Each row of a before or after table is a point. One or more steps were done to the points. Then noise was added and the rows were shuffled. The steps act on columns, c1 being the first. Write out the steps. A step turns or swaps two columns, mirrors them in a line or flattens them onto one, adds a multiple of one to another, or multiplies or shifts one. Angles are multiples of 10 degrees, from the lower column toward the higher: turns from -170 to 170, lines from 10 to 170 but not 90. Use the fewest steps. Two steps may share a column if one is a turn and the other turns, adds or multiplies; they go together, in the order done. Otherwise the lowest column goes first.

Before (14 x 3):
[[ 34  40 -39]
 [ -8 -29  57]
 [ 31  47  19]
 [ 29 -55  25]
 [-45  47  54]
 [  9 -49 -42]
 [ 41   0 -15]
 [-52  -5 -47]
 [ 56 -33  53]
 [-13  17  78]
 [-15 -39  57]
 [-47 -41  44]
 [ 28 -21 -43]
 [-48 -60  51]]
After (14 x 3):
[[ 16 -29  17]
 [  4 -62  -5]
 [ 27 -58  16]
 [  6  53  -3]
 [ 12 -37  11]
 [ -7 -16   0]
 [ -6 -46  -3]
 [ -5  43   4]
 [-58  -3 -49]
 [ 61 -35  45]
 [-16 -43 -13]
 [ 31  43  22]
 [ 30  16  25]
 [ 16  -1  17]]
Steps: flatten c1 and c3 onto the line at 40 degrees

Before (11 x 6):
[[ -2  32  -5   4  -5   5]
 [ 15  48  -8 -18   8   1]
 [-44 -33  -8  -8   4   7]
 [ 28  52   5 -31   9  -3]
 [ -4  36  -2  20  15 -17]
 [ -8  13  12  30  26 -12]
 [ 62 -42  22 -11 -28 -33]
 [-18 -11  23  37  16  17]
 [ 27  20  16  35  -9  -3]
 [ -1 -51   4 -13 -37 -24]
 [-41 -32 -48  -5  16  18]]
After (11 x 6):
[[ 26  44   4  33  36 -26]
 [-38  17  25 -18 -17  18]
 [ -6 -29  -6 -16   4   9]
 [ 11 -23   0 -34 -18 -16]
 [ 30 -61   6  15 -11  -2]
 [-51  31  -5  14  -8   8]
 [-62  40 -48 -16 -10  20]
 [ 27 -11  19 -29   8  -2]
 [  1  -4  11 -24 -24 -10]
 [ 13 -49  -5  -1  -4   1]
 [ 94  32  23  39  29 -33]]
Steps: add -1 times c6 to c1; add -0.7 times c3 to c4; turn c2 and c4 by -160 degrees; multiply c5 by -1

Before (8 x 8):
[[ 33  -2 -23 -56  -5  24 -50  27]
 [ 31 -39 -21   2 -63  16 -78 -15]
 [ 81 -32 -56 -14  -2 -11 -25 -15]
 [  0  13   0 -12 -14  15  50  13]
 [-37 -18   2  45  27 -89  51  21]
 [ -2 -37  12  27  16 -18  42  63]
 [ 32  29 -40  29  10  41 -27 -20]
 [ 55   0  24  -8 -21  14 -49 -10]]
After:
[[ 61 -32 -55  54   0  -9 -65   4]
 [ 42  -7  30  40 -20  13 -75 -10]
 [-58  -8   8   1  33 -96  69  24]
 [-23  -3  11  18  17 -19  41  72]
 [ 11  18  -3 -11 -16  13  51   6]
 [ 17 -43 -22  29 -66  14 -93   8]
 [ -1  13 -41  46  10  44 -47 -32]
 [ 62  16 -21 -14  -8  25 -63  23]]
Steps: add -0.5 times c1 to c7; turn c1 and c4 by 50 degrees; turn c2 and c8 by -30 degrees

Before, 14 rows:
[[-58 -24 -28   0   3  21  23  28 -49]
 [-20  -2  -2  62   8   7 -22 -51   6]
 [ 61  31 -13 -32  33 -33   9  25  22]
 [ 19 -34  50 -26 -49  27 -21   5 -17]
 [ 36 -45 -61  -3  63 -18  34 -83  13]
 [-11  -3 -17 -62 -62 -25  34 -25 -29]
 [-10 -26  -2 -54  14 -53  46 -60  -7]
 [-81 -63 -55 -27 -22  18  -4 -42 -19]
 [ 39  25  37  31 -55 -17  15 -16 -37]
 [-42 -75 -24 -42 -25  -4 -27   7 -25]
 [-32  42 -32   8 -59 -16  50  24  23]
 [-33  39  45  42  17  -1  31 -13 -46]
 [-28 -10  51  66  18 -15  76 -29 -32]
 [-40  41  41  -6 -25  67   4  26 -17]]
After (14 x 9):
[[-33  42  47  32  15   2 -46  -9 -45]
 [ 36 -42 -57 -20  40 -17 -32 -77  13]
 [-27  43 -31  -9 -55 -16 -49  24  24]
 [ 21 -38  48 -22 -47  25  27   2 -15]
 [-85 -62 -52 -23 -38  17  12 -38 -20]
 [-58 -23 -29 -11  10  26 -21  27 -51]
 [-13 -27  -3 -67  -3 -57 -26 -64  -6]
 [-13  -3 -16 -70 -68 -24 -12 -25 -32]
 [ 61  30 -14 -36  40 -30   1  24  23]
 [-30 -11  53  38   9 -17 -98 -34 -37]
 [-43 -76 -25 -30 -26  -3  40   7 -22]
 [ 41  24  34  20 -62 -17 -27 -14 -39]
 [-23  -1  -4  65  -7   8   3 -52  10]
 [-43  42  40  -7 -18  68  -7  26 -16]]
Steps: mirror c4 and c7 in the line at 170 degrees; add 0.3 times c8 to c5

Before:
[[ 75  32  35 -52  28  18  27  34  29 -54 -13  51]
 [ 24  63 -17 -47  48  31 -50 -34 -47  36 -25 -36]
 [ 52 -21  64 -13  -8 -10  30   7  17 -61 -16 -39]
 [ 72  59  -2  29  16 -47 -37 -20  -8  11 -59 -17]
 [ 44  -2  -1  23  36  10  12 -51 -32 -56  45  59]
 [ 13  63  31 -35 -37 -49  34  35  43  45  38  17]
 [ 28 -26  28 -36  20  -8 -29  11 -41 -60  37  34]
 [ 11 -35  39   7 -51 -57  50 -13  12   2 -20  59]
 [-25  13  46  49 -33 -15   4  17  40   1 -21  17]
 [-30  44  -1 -40 -14 -64  46  45  46   9  -7 -20]
 [ 75 -26 -27  19  37  33  -4   6 -34 -25   8   3]
 [ 51 -35 -14 -48  -3 -17 -52 -60  41  -1 -30 -21]]
After, 12 rows:
[[-48 -35  26 -50  14 -18 -55 -78  43  24  23   3]
 [-27  60   1 -36 -28 -47  33  30  43 -60  -4  35]
 [-27 -35  43  13 -45 -59  54  19   9  13  16  78]
 [ -2  60  10 -47  53  28 -50 -62 -51 -10  42 -16]
 [ 13  14  24  53 -41 -17   7  68  40  13  19  35]
 [ 24  42 -28 -38 -22 -67  46  15  44  -2  12  -1]
 [-16 -24  13 -37  31  -8 -30  11 -42  20 -68  51]
 [-53 -23  43 -12  10 -10  31  44  13  57 -27 -20]
 [-32  -1  34  23  49   9  13 -25 -34  15 -69  77]
 [-64  60  15  30  40 -47 -40  -1  -9  31  48   5]
 [-57 -30 -21  21  63  34  -4  -4 -36  17 -19  21]
 [-64  31   5 -52  51  15  24  22  35  52 -28  72]]
Steps: mirror c1 and c5 in the line at 80 degrees; turn c3 and c8 by 40 degrees; add 0.5 times c4 to c8; turn c10 and c11 by 140 degrees; shift c12 by 20

Before:
[[ 46   1  59  85 -43  59 -35  21 -54 -72   4 -18  23  -6]
 [-37 -15  -7  56 -16 -12   2  39   1  36  48  36 -21   8]
 [ -3 -36 -33  13 -31  19  15  -1 -24 -23  -8 -36 -49  49]
 [-25  46  36 -30  31   9   7 -65  28   3  54 -60 -45  29]
 [ -3 -10 -13  10  49  -9  73  27 -34  31  61 -47  -5 -44]
 [-36  -2 -27 -26  24  52  28  53  45  24  -6 -33 -54  16]
 [ 33 -43  33  37  26 -53  -8 -43 -42 -70  40 -24 -35 -42]
 [-46  26  81  50  70 -53   8 -15 -55 -83 -12  -1  27  44]
 [ 23 -25  10  25  59  -7   9  -2 -21  10 -25 -27  44 -20]
 [ 13 -34   2 -33  19 -21  13 -20  46  -5  90   7 -13  30]]
After:
[[ -2 -23 -14 -38  36 -35 -16  24 -39  32 -97  27 -11 -45]
 [ 25 -14 -31   6  -4  34  30  31  -4  35 -41 -13 -31   6]
 [ 41  58  10 -80  24 -55  33 -83  31   7 -45  30 -19  29]
 [-19 -46 -30 -35 -20 -42 -18 -11 -21 -20   2   6 -41  48]
 [ 12  12 -46 -75  20 -51 -27  33  40  24 -13 -16 -72  13]
 [-11 -33  25 -21  44 -21 -28  13 -21  11  15  16  38 -20]
 [ -8 -56  45 -16  18  -2  32 -51 -41 -70 -30  40 -16 -41]
 [ 87  15  34   1  50  16 -10  -7 -54 -82   2  34  31  42]
 [  6 -18  75  37 -32 -36  29  29 -51 -74  13 -31  17  -7]
 [ -7 -18   6 -81  13  15  48 -27  50  -7 -77  11  -1  34]]
Steps: mirror c1 and c3 in the line at 70 degrees; add 0.3 times c9 to c2; shift c4 by -50; multiply c5 by 0.7; multiply c6 by 0.7; turn c6 and c12 by -120 degrees; turn c7 and c11 by -140 degrees; turn c8 and c13 by -20 degrees
